Every row gives one point. Each copy is the shape, with its points in the same order, turned, moved and blurred by noise. Say if it was mirrored as well.
(in the rows, 128 means zero)

Shape (9 x 3)
[[100 110 102]
 [133 106 123]
 [180 132 114]
 [145  74 118]
 [115 143 181]
 [111 146 122]
 [106 141 178]
 [101 104 106]
 [102 141 109]]
Copy 1 (9 x 3)
[[ 97 108 118]
 [128 102 142]
 [142 131 184]
 [122  73 157]
 [179 125  97]
 [124 139 115]
 [173 122  91]
 [101 100 119]
 [108 137 115]]
Copy 1 is: mirrored
Copy 2 (9 x 3)
[[165  92 128]
 [131 100 149]
 [ 81  99 126]
 [126  74 170]
 [139 168 155]
 [146 127 115]
 [146 168 156]
 [165  90 137]
 [157 116 109]]
Copy 2 is: mirrored
Copy 3 (9 x 3)
[[103 112 122]
 [114 151 133]
 [139 177 101]
 [ 87 169 136]
 [174 126 169]
 [140 109 122]
 [162 121 171]
 [ 94 114 126]
 [124 103 119]]
Copy 3 is: mirrored

Shape (7 x 4)
[[136 140 113  73]
 [135 133  95 117]
 [140 164 126 129]
 [147 105 155 164]
 [114 138 130 127]
 [157 157 132 120]
 [180  73 174 132]]
Copy 1 (7 x 4)
[[120 127  74 130]
 [145 120 108 171]
 [147 146 128 130]
 [140  93 180 135]
 [117 131 135 156]
 [149 140 131 118]
 [128  53 168  96]]
Copy 1 is: only turned
Copy 2 (7 x 4)
[[125 110 154  81]
 [155  95 142 113]
 [160 141 143 121]
 [136 128  88 162]
 [134 121 147 140]
 [154 142 128 107]
 [102 124  50 129]]
Copy 2 is: mirrored
Copy 3 (7 x 4)
[[176  95 155 132]
 [147 101 116 122]
 [140 134 142 100]
 [127 175 100 147]
 [124 126 137 133]
 [160 144 132 109]
 [176 181  90 178]]
Copy 3 is: only turned
Copy 4 (7 x 4)
[[181 115 130 129]
 [137 102 124 144]
 [127 131  94 123]
 [ 89 172 128 154]
 [126 128 132 108]
 [143 140  91 134]
 [123 207 138 184]]
Copy 4 is: only turned

Shape (11 x 8)
[[117 145 110 119  85 109 134  99]
 [121 122 126 116  95 168 138 162]
 [134 110 184 100  79  60 156 136]
 [121 148 133 145 126 152 134 115]
 [153 128 156 176 134 127 190 110]
 [117  76  94 128 108 107 150 131]
 [214 117 108 119 147 123 114 129]
 [125 148 133 125 129 132 174 170]
 [155 130 131 106 182 119 140 129]
 [132 107 129 164 132 155 169 141]
 [166 120 118 118 129 157 163 124]]
Copy 1 (11 x 8)
[[150  88  96 125 121 129 149 152]
 [ 99 139 110  91 122 156 141 132]
 [139 107  94  96 107  44 132 101]
 [133 147 120 144 131 139 158 160]
 [114 132 156 142 165  81 146 164]
 [124 104 131 123 111 131  88 125]
 [ 95  96 170 168  97 132 176  94]
 [ 84 138  94 131 160 120 147 119]
 [125 128 135 180 140 127 160  83]
 [ 99 151 147 129 149 128 122 146]
 [105 107 156 128 147 140 159 124]]
Copy 1 is: mirrored
Copy 2 (11 x 8)
[[107 131 106 138 165 120 121  75]
 [ 90 113 144 143 146 161 164 130]
 [139  95  77  93 143 171 176  32]
 [115 139 116 126 136 141 124 135]
 [158 137  58 140 121 161 143 135]
 [134  66 109 156 174 126 154 101]
 [153 103 131 174  66 119 122  87]
 [147 142 133 141 148 160 181 116]
 [188 121 151 133 121 140 124 109]
 [140 107 103 152 140 156 155 160]
 [133 119 124 171 120 165 125 117]]
Copy 2 is: mirrored
Copy 3 (11 x 8)
[[136 143 104 116 137 134 129  78]
 [108 101 129 147 178 115 129 130]
 [ 75 168  68  94 117 124  98 145]
 [123 122 157 130 127 116 147 102]
 [ 98 125 156  58 117 109 170 127]
 [145 121  83 114 146 145 164 146]
 [154  55 130  95  91 128  99 145]
 [116 130 133 106 159  74 129 144]
 [161 122 156 106 103 112 108 163]
 [112 104 147 105 146 111 174 146]
 [132  91 153  90 151 131 125 135]]
Copy 3 is: mirrored
